Each row is a point. Each copy is the shape, with its points in the same order, turned, moved and blurred by noise. Some copies are also mirrored. Which?
In the rows, zero is written as 128.

Shape:
[[152 180]
 [173 155]
 [ 75 158]
 [103  80]
 [ 95  68]]
Copy 1 (5 x 2):
[[ 82 129]
 [ 90  98]
 [146 177]
 [192 109]
 [205 105]]
Copy 1 is: mirrored
Copy 2 (5 x 2):
[[ 87 111]
 [121  86]
 [103 188]
 [181 170]
 [196 182]]
Copy 2 is: mirrored
Copy 3, 5 rows:
[[118 197]
 [ 89 181]
 [176 145]
 [121  86]
 [123  70]]
Copy 3 is: mirrored

Shape, 6 rows:
[[229 154 111]
 [162 119  70]
 [ 85 127 169]
 [114 132 121]
 [117  52  84]
 [110 143 182]]
Copy 1 (6 x 3):
[[ 61  98 104]
 [113 167 114]
 [217 104 139]
 [169 132 137]
 [178 193  74]
 [194  78 139]]
Copy 1 is: mirrored
Copy 2 (6 x 3):
[[230 144  83]
 [153 104  77]
 [100 170 167]
 [126 132 136]
 [ 80 131  63]
 [130 183 174]]
Copy 2 is: mirrored
Copy 3, 6 rows:
[[187 145  46]
 [120  91  62]
 [ 99 140 174]
 [112 111 129]
 [ 45 100  77]
 [124 156 169]]
Copy 3 is: mirrored

Shape, 10 rows:
[[136  77 123 143]
 [160 150 153 122]
 [120 108 111  92]
 [130 130 162 116]
 [168 119 115  80]
 [112 172 141 204]
 [117 238  83 133]
 [161 157  96 128]
 [ 86 135  38 119]
 [122 103  94 155]]
Copy 1, 10 rows:
[[142  91 156 146]
 [189 157 133 130]
 [155 113 159  88]
 [178 130 115 118]
 [191 131 186 102]
 [110 185  90 164]
 [118 249 144  84]
 [153 178 177 125]
 [ 79 145 183  71]
 [111 121 162 138]]
Copy 1 is: mirrored
Copy 2, 10 rows:
[[ 98 105 100 121]
 [130  82 179 114]
 [147  87 102 144]
 [147  91 144  94]
 [142  48 139 162]
 [117 172 184  90]
 [190 170 207 163]
 [129 109 167 164]
 [166 150 107 188]
 [ 95 139 110 140]]
Copy 2 is: only turned
Copy 3, 10 rows:
[[159 143 165  95]
 [111 166 110 134]
 [179 126 113 119]
 [133 157 102 102]
 [172 160 114 157]
 [ 52 103 139  93]
 [ 76  63  78 179]
 [120 125 131 164]
 [171  42 132 140]
 [144 106 166 109]]
Copy 3 is: only turned
Copy 4:
[[159 121  84 108]
 [123 110 155  96]
 [117 120 106 154]
 [136  90 146 122]
 [ 80 130 109 111]
 [205 140 196 119]
 [112 190 227 161]
 [120 169 151 107]
 [138 199 114 194]
 [170 154 107 129]]
Copy 4 is: only turned

Shape, 13 rows:
[[ 69  64 114 188 104 154 112 195]
 [125 100 162 196 118 130 183  57]
 [158 120 185  78 171 140 157 111]
 [164 124 136 188 183 147  80 169]
 [167 126  77 173 111 213 125  99]
 [102  82 195 153 121  94 132 126]
 [134 149 137 169 107 187 160 123]
 [ 76 195 228 105 161 173 129 146]
 [110 101 153 154 135 114 158  88]
 [186 157 187 126  63 130 156 127]
 [134 107 151 115 130 134 193 152]
 [176 210 119 130 129  44  80 155]
 [134 146 166 130  98 117 125 142]]
Copy 1, 13 rows:
[[ 69 138 170 160  73 166 226 101]
 [ 59 130  46 121 151  74 180  98]
 [135  89 138 112 164  70  99 116]
 [176 191 148 164 139 129 174 114]
 [115 176 148  84 144  60 240 149]
 [ 98  99  87 144 105 139 143  80]
 [ 92 163 143  83 147  81 193  87]
 [118 115 168  61 192 164 105  47]
 [ 75 122  85 122 130 104 149 117]
 [137 126 115  61  94  46 142  53]
 [ 76 113 160 133 117  69 126  92]
 [180 218 121  85  57 119  78 126]
 [124 135 127  86  93 110 137  82]]
Copy 1 is: only turned
Copy 2 (13 x 8):
[[142  45 152 124 127 138 157  39]
 [169 185 153  59  92 111 142 116]
 [149 151 143 134 184  80  90 177]
 [ 97  47 111 110 100  95 128 155]
 [ 98 114 199 116  73 178 108 144]
 [159 136 109  93 150  72 126  72]
 [126 134 190 136  86 113 142 129]
 [ 91 145 173 168 173   7 162 129]
 [156 160 130  89 136 114 140 110]
 [155 175 144 171  83  73  68 117]
 [196 131 152 152 148 109 127 131]
 [ 83 132  25 204  90 102 114 149]
 [129 142 123 163 117  83 109 100]]
Copy 2 is: mirrored
Copy 3, 13 rows:
[[ 81  39 129  97 184 182  95 171]
 [128 137 204 149 176 116  48  96]
 [168 177 146 177 128 113 138 157]
 [186  86  60 106 163 121  71 146]
 [181  91 151  66  90 158  61 104]
 [ 91 137 138 176 175 134  92 153]
 [154 130 175  81 145 117  77 144]
 [153 228 118  92 189 139 144 196]
 [111 134 162 165 164 125  90 110]
 [124 167 149 116  83  74  54 161]
 [130 126 178 158 132  88 128 163]
 [ 96 139  28  82 101  43 120 102]
 [100 156 116 121 118 104 100 156]]
Copy 3 is: mirrored
